Each row is a point. A path goes straight from each point to the next, and from the last back to the first. The post is the endless flat space through its rows: a point in 2 columns, a line in 3, a plane in 4, and so on, so that a path can go around it. Count how often the path circles the post. Going back the other way cancels.

Post (2 x 3):
[[ -4 -35  -4]
 [  2  31 -14]]
Path:
[[-19  -3 -40]
 [ 19  23 -19]
 [ 10 -66  16]
 [ -5  68  -6]
 [-11  16 -18]
 [  8  25 -34]
 [ 21 -23 -21]
 [ -8 -22 -45]
 [ 23  28 -34]
 [ 21  13  19]
 [ -7  22   9]
 [  6  52  13]
 [-24  42  14]
 [ -3  57 -32]
 [  6 -40 -43]
 [ 14 -50 -13]
 [ 27 -42  18]
 [-12   3  32]
 [-25 -50  -8]
 [ 13 -14 -50]
 [ 31 -26 -30]
 [  3   7  24]
 [  7 -12  26]
 [ 17  43 -14]
 [  2   6  15]
 [ -7  95 -19]]
Times around: 4

Post:
[[-12  -6  10 -30   5 -10]
 [  4 -22  38 -25 -13 -17]
 [ -2   6  15 -29 -22 -39]
 [ 23 -29   1 -13  -2 -22]
 [  9  46 -12  73   4  16]]
Path (29 x 6):
[[ -1  12  20 -33 -38 -36]
 [-41  38  16 -28 -48 -36]
 [-10 -51  16  -3  -5 -12]
 [-23  36  12   2  -9 -44]
 [ 15 -18  25 -23  11 -11]
 [  4  17   3 -17   8  30]
 [ 57 -61  36   3 -56 -16]
 [  6 -30 -10  29 -11  -8]
 [-27  25 -17  39   9 -16]
 [ 23 -15  33  26  27 -17]
 [ 28  48 -18  32   2 -10]
 [ 19 -11 -16 -29  20  36]
 [-22  -8  30 -34 -17 -11]
 [-34  16  60  16 -14  19]
 [ 31 -53  -2   9  -6  27]
 [-43  12  30 -95   1   3]
 [-16  16 -33 -13   4  10]
 [-55  23 -42  13  13  41]
 [ 25 -51 -15  13  13 -14]
 [  3  12   4 -18  -2 -52]
 [-36   5  -3 -74  38   0]
 [ -5   5  59  11  -2  -8]
 [ -2  26 -25  66  -7 -38]
 [-54 -17  39 -24   6  23]
 [  2 -13  -7  34  17   9]
 [ -8  11  65  35 -14 -18]
 [ -1  -6  34   1  37  22]
 [ 15  15  47  21 -20   8]
 [ 26 -56   2 -21  -1   5]]
Times around: 3

Post, 7 rows:
[[-18  17 -24 -27   0  -3 -11  16]
 [  4  16  -2  -3  10  10  -7  -6]
 [-21  -8  17   1   7   3  46 -19]
 [ 15   1  -1  11   4   5 -31  -4]
 [ 28  -2   7   8  37  10   1   8]
 [-19 -13 -11   0 -49  19  28 -30]
 [  9  -4  25   7  18  22 -11 -11]]
Path:
[[ 19  34  -2  -9  -1  14   3  10]
 [  3  12   9  -8  21  -1   2 -18]
 [  9  -1  -5  11  13  26  23 -36]
 [ -5  -2   3  19  19  21   6  -3]
 [-10  45   0  -3  20 -29   7   7]
 [ -6  12  -2 -19   3  -7  20  21]
 [-15   5 -10   0 -33  23  15 -20]
 [-39  -6  20  -3  11  18 -17  -8]
 [ -6 -14  35  21  -5  10  39 -10]
 [ 36  -1 -36 -11  14  -2  -9  35]
 [ 81 -19 -19  15  25  30  29 -13]
 [-35 -15 -24   8 -31  -3 -30 -10]
 [-57  24  21 -11 -13   2 -45  -1]
 [-34  32  14 -43 -11  14 -20  13]
 [ 35 -10  -7  -7  -7  33 -17  -7]
 [ 12   7  -8   6  47   3  33 -11]
 [  3  27   3  18  58 -17  46  -7]
 [-23 -10 -13  -8 -44  12 -19  23]
 [ -8   6   5   9  11  -4  28  14]
 [ 14  13   8  -5   6  13  15   7]
 [ 53  15   2  -6  48   7 -14   5]
 [ -2 -24   8   3  -6  27  22 -31]
 [-35  42  31 -10  95 -14  -2  12]
 [-37  33  15 -27  16  15 -13  11]
 [-24   1   0  -1 -25  18 -18   2]]
Times around: 4

Post (10 x 11):
[[ -5  -2 -39  -8 -18 -34  -1  -9   3   8  -3]
 [-10 -16   7  14 -25   2  77  -5   0  12  15]
 [ -3 -15   4  -5  36  -3 -30  25   8  -6  -8]
 [-10 -11   2  -1 -65  33  95  -2   2 -18  18]
 [  4 -15   2   2  49  25 -31 -14  21 -23  19]
 [ -8  21  -3 -17  36 -26 -20   6  -7  -3  -5]
 [ -7  -5   3  12  13  -4  -4   3 -20  -2  20]
 [-18  -7  -3  -8  17 -16  -8   9  17 -13  24]
 [ 27  16 -36  24  -2 -44   4  19 -10  -6   2]
 [  7   4  19   3   4 -19 -22  -2  16 -14   9]]
Path (26 x 11):
[[ 15   7 -24   5 -15 -47  -4  11  -7 -11   8]
 [ 28 -40   4  28  -4 -30  33 -31 -21  25  28]
 [ 28   8  27  14  24  12 -13 -14  21 -60  32]
 [-16   6   2  -3  -1  -9  48   5  12   8 -18]
 [-22 -52 -11   7 -30   4  34   5  27  25   6]
 [ -6   6 -32   1 -37 -15  25 -25   2   6   0]
 [-15  21 -51   5 -26 -11  31   5 -27 -26   1]
 [ -6  13  -6   5  47  -8 -42  54 -21   4 -24]
 [-17   3  20   6 -36 -27  27  13  -5  28  36]
 [  6  12  38 -36 -22 -44  57  21  10  -6   0]
 [ 15   7  41  30   9  17  11  32 -12 -10  51]
 [-16   2  27 -23 -15 -65   4  -1 -17  23  14]
 [ -2 -13  -8 -13  -6   7  19  23  27 -43  17]
 [-32 -13  41   6  17  -2  11  49  10 -25  21]
 [-43 -21 -46 -29  -3 -32  -7   0  -7 -36  30]
 [ 13   0  19 -15  22   2  -7  37   6 -32  17]
 [ -6   6  -6 -27  -1  17   4  -1  -1   6  10]
 [ 14   5 -10 -29  -8  34 -36  -5  37 -14   1]
 [-26 -30 -20  -6  -8   4  20   4  -3   1  33]
 [  6 -41  21   0 -22 -39 -41  11 -18  -2   1]
 [ -8 -25 -12 -14  33   4 -11  -4  20 -36 -13]
 [ -1 -24 -18  19 -59 -76  22 -29  16  26  14]
 [ -6  -8  13  24  52  -6  29  32 -39 -13 -12]
 [ -5  41 -12  -5  16  12  -2  10   0  -9 -33]
 [-14 -10 -21  -4 -48  -6  17  11   0  19   3]
 [-34  -8 -48 -46 -19 -48 -29 -30  -2  14   5]]
Times around: 2

Post:
[[  3   7   5   4  20 -12 -10 -13  12 -40   9   1]
 [  3  16  10  42  43  25 -42   4   6  10 -10  -4]
 [ 12  10 -20   1  -8   6 -17  -2   6 -39  -6 -11]
 [ -6 -14 -10  -5  12   5 -11  -4   2 -48  -7  17]
 [-24   1 -11   9 -15  -6  27  -4   0   3 -17 -14]
 [ -7  25  -3   9  21  16 -32 -11 -15 -36  -6  -7]
 [  3  -6  -1 -23 -11  -2  10 -28  -3 -22   2   4]
 [  5   1 -18   0  16 -15   3 -12 -12  -9 -17  -8]
 [ -4 -14   8   5 -18  -4  25   0 -24  25   2 -31]
 [ -6  -3  -5  23  21   0 -41 -21   5 -12  -4 -12]
 [-12 -20  22 -14 -11 -17   3  38 -33  36  -6  -5]]
Path:
[[-16  -4   1  24 -18  34  16  23  29   1 -13  26]
 [ -5  19  28 -19  13  -6 -20  -8 -35 -11  13  11]
 [-10   6 -31   5 -24   3  10 -15  11 -95 -16  11]
 [ -2  19   6   8   4 -17  26 -40 -11   6 -13 -43]
 [ 14   5 -14   3  47   0 -10 -29  -1 -34  -9  -5]
 [ -7 -19 -23 -30  10 -35  -7   4 -19   4 -22   8]
 [ -7  -9  -6  66  34  31  21  -9  19  52 -11   6]
 [ -2   6  11   0  -2 -24  10   9   5 -47   3  27]
 [ -3  18   3  19 -34  -8   0  -6  -8 -22  -8 -35]
 [ 52   5   5  -6  -9  14  -6 -25  28 -19   9 -15]
 [-31  10  32 -22  -9  -7  20 -34 -33  21  14 -29]
 [-15  -5 -10  11  19  15 -41 -10  13   0 -10  10]
 [ -5 -16 -36  -1  -8  10 -20  -7  22  -8 -23   9]
 [-25  -2 -45  24  11  -4  -6  24  25 -44 -31  -4]
 [  5 -17 -12   2  18 -21 -21 -20 -20   1 -12 -37]
 [-10  33  -9 -34 -10   7   6  19 -42  -3 -26  -9]
 [ -7   2 -30 -26 -27  -3 -33  21  -5 -48   7  -2]
 [ 36 -21  -9   5 -13 -32   6 -22 -11  22  15 -24]
 [ -2 -12 -30  38 -20  12 -31  -7   5 -16 -17 -30]
 [ 12   6   4 -13  -5   3 -28 -20 -29 -23   1 -21]
 [-25  -5   5 -16   6  -3  13 -14   9 -22 -10  10]
 [-42 -10  -5  11  -7  31  10   1  11  -3  -6  -1]
 [ -3   9   9  17  16  -6   8  -3 -16  13  13 -21]
 [ 25  12 -13   5  21   4 -14 -18 -24  50 -15 -25]
 [-56 -17 -55  14  -6 -45  20 -26   9 -21 -23 -31]
 [-34   2   1   6   0  -2 -14   2  12  -4   6  14]
 [-16  -8 -16   2  20 -56  27   8   2 -28 -19  21]
 [ 28  15  40  20   3   0 -25 -27 -40 -30  29 -43]
 [  6  -4 -11   8   9  10   4  57  -3 -30 -38  -3]
 [-20  12 -18 -17   3  -1 -28  35 -24  -5 -21 -27]
 [-40 -18 -44  -5  29 -12   1  27  -3  15 -43  32]
 [-28  11 -14  -1 -50 -36  11  15  -8 -18  12 -27]]
Times around: 4

Post (13 x 14):
[[-64 -24 -43 -19 -12 -45  20  49  12  46  15  -2  -6  36]
 [-47  -9  26  -3 -11  34   1  27  24  33 -17  39  -9  45]
 [ 30  30  -6  11  14 -23 -16  40 -45 -16 -27   2 -38 -67]
 [ 28  11   3  54 -22 -19 -23 -16  24 -29 -41 -25  24 -28]
 [-12 -18 -58  64  19 -21 -36  36   6  31   6 -20   2  29]
 [-63 -17   8  12 -19 -14 -28 -26 -19 -17 -33  -2  50  23]
 [ -1  11  12   7 -22 -11 -13  15 -25  -7  14 -36  45   2]
 [-15   2   5  25  11  21  31  -9 -55  31  -9   2  10  29]
 [-11  11   4  -2  15  22   8   1  -8   2  14  33  13  -7]
 [ 54 -28   7  18   3  25 -22  14 -18  -6  -7  11   6  11]
 [ 17  35  -5   9  -1 -16 -11  -1  -4 -21   0 -20 -16  14]
 [ 10   7   0  -7   6  -3  -2  32 -19 -22 -23   4  57  23]
 [-36  -3   1  51 -48 -25  -8  -1   6   9  14  28   5  54]]
Path (29 x 14):
[[-67  13  -8  23 -33 -51 -14  48 -13   6  -4 -15 -23   5]
 [ 15 -28  -9  73 -27   3 -14  26 -22  16 -19  11  16 -19]
 [ -3  21  14  53  32  48 -37 -39 -16 -22 -40 -39 -45 -17]
 [-33 -33  39  26   9  28  18  -4  20  23 -90 -27   6  34]
 [ 15 -53 -21  76 -17 -39 -27  45  -6  31   4   3  62  11]
 [-54   4  -6  67 -18 -64 -41  38 -32 -17 -27 -21  36  52]
 [-13  82  20  22  21   7   0  12 -51 -33 -12 -11  11  -8]
 [-61   4 -10   9 -30   0  13   0 -23  24 -20 -12  17  -8]
 [ 19  38   9  26 -43  -9  31   2 -19  28   1  29 -57  37]
 [ 46  45   0   2 -16   7  42   6  -6  25 -13  -3  -4  88]
 [-84 -21 -39  61 -26  23 -57  29  65  58 -12  19 -27  48]
 [-40 -41 -15  20 -25  17 -31 -15  20  -5 -21  -8 -10  57]
 [-51  24   5  69 -37 -13 -32 -14 -18  -7 -11  23 -24 -41]
 [  5  14 -19   4  -6 -16 -14   3 -17  -8 -30  25  -1  43]
 [ -3 -70 -16  37 -38 -14  -3  -5 -23  27 -27  36  -5   9]
 [-61   0  -1  76 -25  10 -24  26 -17  39 -12   0 -24 -18]
 [-17   7  19  27 -24  18 -27  20  21  -3  -3 -41  27 -47]
 [-78  -6 -31   9 -24 -35 -29 -48 -21 -25 -47   9  21  30]
 [-70 -21 -62   0  36  28 -64  51   3  40 -16 -13  24  14]
 [ 57  11 -34  21  17  36 -16  46  21  11   2  47 -17  68]
 [-24 -18  36  42 -42   8  -1 -30  51  56 -53   1  20  15]
 [-28 -44 -23  49  11  -8 -65  -5  27   9   6   0  31  27]
 [ 17  11 -18  12  26  -2 -16   6   7  -9 -64 -13  17  76]
 [ 32  16 -23 -48 -12 -19  20  39 -34  11   4 -37   3  39]
 [-28   8   0  -4 -31 -25 -10  35 -20 -16 -48 -16   5  13]
 [ 95 -25  17 -26 -38  30  89 -31  28   2 -47  -9  22  55]
 [-51  69  25   8 -27 -16  35   5  15  43 -22 -22 -33 -29]
 [-48  -4 -19  20   5 -27 -47  -1   6   2 -37 -47  28  72]
 [-44 -66   5 -38  45  37  -9  29 -61  23  -4  -7  61  38]]
Times around: 1

Post (17 x 18):
[[-15 -17 -48 -11  -1   2 -12 -32   8 -11  -4  -6  11 -31  14 -68   4  26]
 [  9  -6  51  32 -10 -17  -6  16  36  -4  43 -16   9 -35 -12 -11 -19   0]
 [  0   5   5  14 -17 -22 -17  -8  -2  36 -38 -30 -15 -43  20 -19  35  -4]
 [ -3  -9  -7  -1  -1   1  10  40 -10 -23  -6 -20 -11 -11 -18  23  36   6]
 [-20 -42   0 -15  21 -24  -5 -12  33  -2 -11 -16 -21 -56  39   4   1 -26]
 [-30  -9  13  -7  -9   4 -35  15 -32  11 -16 -19 -40 -31  -7 -27  21  60]
 [-10  15 -10 -22  -2  -4 -13   1  -6 -20 -64 -31   7  23  20   7   7  -5]
 [  2 -38 -31  17 -42   3   6  -6  13   9  -7 -50 -33   6 -15  43   4 -15]
 [-20  20 -41  18  -1  -3 -13  17  -2 -10 -25 -14  -6 -40 -22 -15   1  20]
 [-19   6  23  -8  15  -6 -23   4  12  -4  15  -9 -31 -20 -24 -27   2  -1]
 [-17 -38  47 -10  27  28 -35  52  -6  -2  56  33  -4  -3  11 -13 -24   0]
 [ -4 -35 -30  -7  31  41 -52   4 -24 -30  23  -1  16  20  -2   1 -12  13]
 [-36   4 -14  29  50  19  11  14   8 -51   9  -4 -28  33  31   0   2  11]
 [-21  -6 -26 -27  20  20   7 -30  12  30  10  -5  29 -40  30 -12   0  -4]
 [ 13   8  -8   5   3 -28  -7  13 -12   7 -12  -8 -14  18   4  11  -8  15]
 [  2  -9 -27  12  -6  29 -14  22  27  13   4 -32  -1 -20   5  -7   8  25]
 [  1  -7  24  22  -5 -39  -2  21   0  11 -32  -5  23  -7 -31 -17  14  14]]
Path, 28 rows:
[[  9 -50 -52   4  35 -24 -39  36  22 -40  -8   0  31 -13  19  -9   5  12]
 [-35  10   8  -6  62 -20  12 -13 -24  -9  26  16 -12  -3  25  22 -14 -18]
 [ 16 -11  -7  21  12  21  11  37  27 -13  31 -12 -11   3  35 -33   2  27]
 [-15 -41  12 -12  12  -1  16 -17   0 -10 -17  10  42 -27 -11   8  11 -66]
 [ 14  -3  53  30 -10 -14   6  26  -1  26 -12  -4   0 -40  22  16  47  36]
 [ -9  13   1  45 -11 -32 -46  38 -44  23   4   3   1 -14 -15  35   3  13]
 [  5  15   6 -14  19  -9 -18  29 -12  -6   2 -32  -7  -8 -28  -5  50  -7]
 [ -7  -9 -15   6 -10  -4 -12 -19 -10  44  28 -29 -93  -1  21 -38 -11  32]
 [ 13  24  -8   1  17 -14  11  -3   9 -33 -19 -22 -20   1   0 -61  41  37]
 [ 14   2   2 -24 -23 -19 -12   8  33  16 -22 -25 -45 -78   5 -18  49  -5]
 [-12   2   5  38 -23 -12  16 -11   7  14  17  -8  49 -39 -21  18 -15   4]
 [-10 -11 -27  23   7 -30 -38  -5  10  32 -28 -27  -6  29  22  20 -32   1]
 [-11  35   0   7  14  -7 -16  28 -26  43 -22 -39 -47 -30 -14 -10  35   7]
 [-32   1  -1  -3  13 -43  16 -27  24 -25   8 -28 -36 -65  -6 -44   3 -17]
 [ 26 -26 -23   8  17 -11  -4 -34  35   7 -20 -36  26  -7  47 -25 -44  71]
 [  6  -5  -4  25  41  -3   6   1  14 -16   0  15   5 -33  19   2  17 -53]
 [-39 -22 -17   6  31 -13  23  46  69 -41   3  15  -4 -31   0  -2 -22  -7]
 [-40  -3 -44  -9 -18  -4   2   0  38   3 -21 -18 -23 -48  45  -6  22  11]
 [-20 -43  14 -17 -26   6 -59  34  16 -43  -7 -51   2 -29  -5 -32  30  23]
 [-21   5 -28 -55  12 -20  17 -27  15  24 -29 -33 -43  11  44 -43 -13  39]
 [-26  22 -21  -2   7 -15   1 -30  36  15  -4 -15 -35 -19 -12 -21 -51 -25]
 [ 16 -68 -12 -10  -3  43   3  50  30 -22   1 -10  26   2  19  57  -4  31]
 [ -2   3 -26 -21 -34   8 -30 -21   0 -42  10 -36 -25 -42  15 -28  10  12]
 [ -3 -26  18  19   7  -6 -24  53  26 -47  51  14  28 -14  13 -38 -11  10]
 [-28  12  11  47  43   7 -41   7  46 -13  11 -32  -2 -81  12 -65  19 -15]
 [-20 -20 -15  95  -3  -6  11  24  -2 -51 -15 -35 -52 -70  10 -16  15  33]
 [-23  -3 -29  20  -3   6  20 -40  22  -9 -31 -34 -12 -43 -19 -10  -7  24]
 [-24 -14  14 -24  10  16 -56  16 -17 -11  17  31 -17 -21  12  15   0 -44]]
Times around: 5

Post (17 x 18):
[[-27  39 -16  50   7   1  18 -56  -8  22   5 -15  25 -26 -31  -6  29 -37]
 [  1 -21   8   7 -19   1 -15   2  18  -3 -56  22  22  52 -23 -21 -33   6]
 [ 23   6  35 -31  -5  -1  39  16  40 -10 -58   8  -9  29  39  36  53  25]
 [ 26 -13 -50  11  58 -22   5  15   1 -13  43   6 -14  -8  20  -7  20  39]
 [ 50  24   1  28  -3 -24 -33  39 -15  16 -38  12 -25   4  -4 -18  47 -50]
 [ 23  32 -10  -6  37 -36 -10  32 -14  37 -19  -1 -19 -27 -33 -42  29 -26]
 [ -6 -15   8  -8 -15  -2  15   3  14 -11 -13  12  -1  34  -3  41  21  16]
 [  2 -36  37  15   6   4 -13  -1 -12  -1  26  22   5   3   9 -15 -17   5]
 [ 10  10  22  -7  35   8  38  16 -17 -19 -66 -13 -26  25  19 -17  -9 -10]
 [  0   8  12   3  23 -47 -10 -20   2   8  -7  27 -17  -9 -18  24 -25  14]
 [ -6  22  49  15  33  -4  14 -44 -28 -15  -9   6  15  28 -14 -19   2  25]
 [  6   8   6  -5 -11 -17 -14   0 -32 -17  46   1 -24  29  31 -49  17  -9]
 [ 35  29 -37 -15  18 -17  23 -30  -4  38  -2   3   9  29  14 -12  10  16]
 [-20  -9  -5  58 -21  35 -44 -23  38   5   2 -13 -13  39 -12  18  11 -51]
 [-23 -38 -30  -1  -4   7   7 -19  25  -1 -13  15  -4  -5   0  44  58  64]
 [  2  20  21  33   0 -31  20 -17  -7  24  19   4 -23  33  13  -4   5  -4]
 [ -1   6   3 -16 -42  33  12  11   1   8  -5 -38  -1 -17 -39 -15  15  61]]
Path:
[[ -7 -43   0  43 -22 -14  29 -32  -2  -5  37  39  -3  -1  13  37  14  63]
 [ 43  22 -23  32 -32 -34  -3 -39 -64  82 -28  28  38 -16 -53 -17  75  25]
 [  4  13 -20 -35  28 -22  -6  19 -12 -29 -18  -1  17  52   2 -35  54 -28]
 [ -6   5  28  19  -8  -3   5 -27 -18  11 -29  42  23  33  11  10  46  29]
 [-27  34  38  34 -17  -8  16 -64  -5  34 -27  17  24  -3 -35  -3  33   6]
 [ 18 -13 -12   8 -17  21  18  34   1  34   4 -29 -20  -4  -3 -31  22 -62]
 [ 34 -21  13  -4 -16 -10  -6   6   9  17  23 -25 -29 -17  26  -9   2   3]
 [-54  16  -5  24  38  30 -15 -40  10  -6 -33 -26  -6  11 -27  10  38   7]
 [ -3  55  49  18  40 -38  -5  69  20 -29 -15 -20 -26 -10 -52  23  41 -42]
 [  0 -14 -41  76  18  15  31 -24 -21  11   6 -22  -4  -3  17  11  22  45]
 [  7  -7  45 -69 -23   1   3 -42 -19  42 -13  14   0 -69  19 -18  24  31]
 [-13 -24 -79  53 -69  34   4 -21  19  -4 -24   8  19  40 -21  -8 -19 -19]
 [-58 -24   5  -8  16  44  15 -27  53 -30  -1 -10  24   8   9 -11 -18   5]
 [-13  29 -62  49  14  19  32  33 -13  37  23 -32  63  25 -23 -70  31 -62]
 [-23   6   1  21  21 -40  25  -8  -9 -13 -27  13  -2  33  37 -32  95 -47]
 [ 18  -5  -8 -26  28 -14  -5 -10  -8 -32 -12  16 -25  54   6  41  39  30]
 [ 36  20 -19  27  10 -45   5  16 -16   4 -35  45 -37  43 -25  13  27  21]
 [ 10  -4 -15  10  13  15 -18  25  21 -12 -34  -6 -56   4   7  38  12  46]
 [-14 -14   9 -44 -64 -26   6 -36  18  34 -15   2  17 -35  -3  27 -14  82]
 [ 39 -11  27  24  13  25   6 -27  29  32 -29 -10  17  38  10  32  45 -17]
 [-14   4 -35  53  49  12 -24 -72 -11  10  11 -16 -46  16  -2  -5 -15 -61]
 [  8   8  44  -5  -8  21  51   9 -21  42 -34   9   6   6  13 -30  36  15]
 [ 11  37   3   4   3 -21  60  32 -32  21 -64 -18 -50  21  24 -30  51  62]
 [ -4  -5  32  39 -60  -8  20   9  -6  28 -31  -6  25  42 -52 -27  18  59]
 [  6 -44  28  19 -11   3 -15   2  41   1  -5   5  53  18 -33 -36  -6  -9]
 [  9  25  19  -6 -20  -7 -16 -27  11   6 -22  23  12  -7 -35   4  11 -40]]
Times around: 2
